Each row is a point. Each copy is the shape, with its points in the same order, turned, moved and blurred by noise. Is it also mirrored, or only turned?

Shape:
[[-0.28 -0.54]
 [-0.26  0.25]
 [-0.30 -0.02]
 [ 0.19  0.10]
 [ 0.57 -0.12]
 [-0.09  0.17]
 [ 0.47  0.20]]
Copy 1:
[[ 0.75  0.00]
 [-0.12  0.36]
 [ 0.19  0.23]
 [-0.13 -0.27]
 [ 0.08 -0.69]
 [-0.05  0.12]
 [-0.23 -0.46]]
Copy 1 is: mirrored
Copy 2, 7 rows:
[[-0.54  0.42]
 [ 0.27  0.39]
 [-0.03  0.42]
 [ 0.08 -0.06]
 [-0.16 -0.45]
 [ 0.19  0.23]
 [ 0.17 -0.37]]
Copy 2 is: only turned

Shape (5 x 2):
[[-0.08  0.45]
 [-0.38 -0.23]
 [ 0.15  0.61]
 [-0.21 -0.24]
 [-0.39  0.02]]
Copy 1 (5 x 2):
[[ 0.32 -0.34]
 [-0.26  0.07]
 [ 0.56 -0.28]
 [-0.25  0.04]
 [-0.22 -0.20]]
Copy 1 is: mirrored
Copy 2:
[[ 0.58  0.10]
 [-0.13  0.23]
 [ 0.80 -0.10]
 [-0.11  0.07]
 [ 0.09  0.29]]
Copy 2 is: only turned

Shape, 8 rows:
[[ 0.02  0.15 -0.48]
 [ 0.00  0.40 -0.12]
 [ 0.30 -0.02  0.00]
 [ 0.13  0.08  0.14]
 [-0.41  0.05  0.28]
 [-0.02 -0.09  0.31]
 [ 0.56  0.28 -0.62]
 [-0.65 -0.29  0.38]]
Copy 1 (8 x 3):
[[ 0.29  0.32  0.21]
 [-0.13  0.32  0.28]
 [ 0.03 -0.18  0.07]
 [-0.21 -0.07  0.08]
 [-0.50  0.26 -0.26]
 [-0.36 -0.11 -0.16]
 [ 0.46  0.04  0.61]
 [-0.48  0.28 -0.70]]
Copy 1 is: only turned
Copy 2:
[[ 0.25 -0.44 -0.18]
 [-0.12 -0.03 -0.25]
 [ 0.26  0.10  0.13]
 [-0.03  0.11  0.18]
 [-0.49 -0.14  0.24]
 [-0.19  0.14  0.36]
 [ 0.61 -0.12 -0.44]
 [-0.64 -0.32  0.66]]
Copy 2 is: only turned

Shape:
[[ 0.07  0.17 -0.04]
 [ 0.03 -0.62 -0.06]
 [ 0.24  0.33 -0.02]
 [ 0.39 -0.47  0.30]
 [-0.63 -0.11  0.10]
 [ 0.44  0.32  0.19]]
Copy 1:
[[ 0.09  0.20  0.19]
 [-0.35 -0.41  0.41]
 [ 0.07  0.41  0.20]
 [-0.68 -0.07  0.25]
 [ 0.26 -0.37 -0.20]
 [-0.16  0.60  0.09]]
Copy 1 is: only turned
Copy 2 (6 x 3):
[[-0.17 -0.10  0.06]
 [ 0.49  0.23 -0.30]
 [-0.37 -0.12  0.01]
 [ 0.18  0.58 -0.12]
 [ 0.53 -0.31  0.42]
 [-0.50  0.13  0.00]]
Copy 2 is: only turned
